Every row gives one point. To make a cloud, some directions were put in groups of two or more. Within a group, all points are equally far from the middle, so they leave a hole (a ring in 2 directions, a hollow ball in 3). The other directions are filled evenly. Then the cloud was stretched, turned, moved and blurred a little. How many holes are there, and how many directions does each take, smallest first?

Cloud (13 x 2)
[[  7.8  23.9]
 [  2.4 -32.0]
 [ 23.5  19.0]
 [-18.7 -22.1]
 [-24.6   0.9]
 [-22.8 -15.9]
 [ 27.3  16.1]
 [ -8.5 -29.0]
 [ 23.6 -26.5]
 [ 28.8 -22.6]
 [-17.5  14.4]
 [ 29.9 -21.3]
 [ 25.1 -25.7]]
Holes: 1 (2)

Cloud (20 x 3)
[[-10.1  -7.8  -7.3]
 [ -6.5  18.6 -39.4]
 [  9.4   3.1  35.6]
 [-38.9 -17.2   2.7]
 [-40.7  29.6  -5.1]
 [ 27.7   8.0  -2.3]
 [-22.5  22.8  20.4]
 [-35.1 -24.6  14.3]
 [-22.6 -44.6   8.3]
 [-22.7  11.3  12.7]
 [  0.0  -8.9  48.7]
 [ -5.7  25.1 -19.6]
 [  1.3  19.5 -25.1]
 [  8.2 -28.2   5.0]
 [  8.8  18.4   7.6]
 [ 18.4  12.3 -27.2]
 [ -4.8   6.9  24.5]
 [ 29.6  34.6 -23.3]
 [ -3.6 -38.6  -0.5]
 [ 28.8  -7.6 -19.3]]
Holes: 0

Cloud (30 x 4)
[[-23.8 -15.3 -33.1 -26.7]
 [-21.0  15.1  19.3 -27.9]
 [ 14.4 -18.5   4.5 -23.1]
 [ -6.0   5.5  28.4  -4.7]
 [ 19.8  31.3  -3.7 -21.8]
 [ 14.6   3.8 -42.4  -7.3]
 [-35.6  34.5  -3.7 -21.3]
 [  0.5   5.6  27.9  -4.0]
 [  5.4   3.9  27.0  -5.7]
 [-17.7   6.7 -48.7 -28.8]
 [-13.0  33.5  -2.5  10.7]
 [ 11.6 -22.8  -4.3 -23.7]
 [ -4.0   1.2  22.6 -27.7]
 [-25.3  30.6 -34.3  -0.3]
 [ 29.7  -7.4  -5.7  -9.2]
 [ 17.2 -14.3  10.4 -19.0]
 [-31.7  32.6 -32.5  -7.6]
 [-19.1  20.2 -48.3  -9.3]
 [ 12.7  11.4 -41.5 -30.1]
 [ -7.3  39.6   2.1 -26.8]
 [-43.1  10.3 -31.7 -20.3]
 [ 20.7  30.9  -0.2 -16.3]
 [-23.3   8.2  24.7 -14.5]
 [-32.3  38.9 -19.1 -10.3]
 [  5.9 -26.1 -13.7 -22.0]
 [-14.6  40.7  -5.8   2.5]
 [ -4.1  42.1   1.8  -4.7]
 [ -7.5  39.6   1.0   2.6]
 [ 24.3   1.5  14.0  -7.6]
 [  1.5  -1.3   8.8 -38.8]]
Holes: 2 (2, 2)
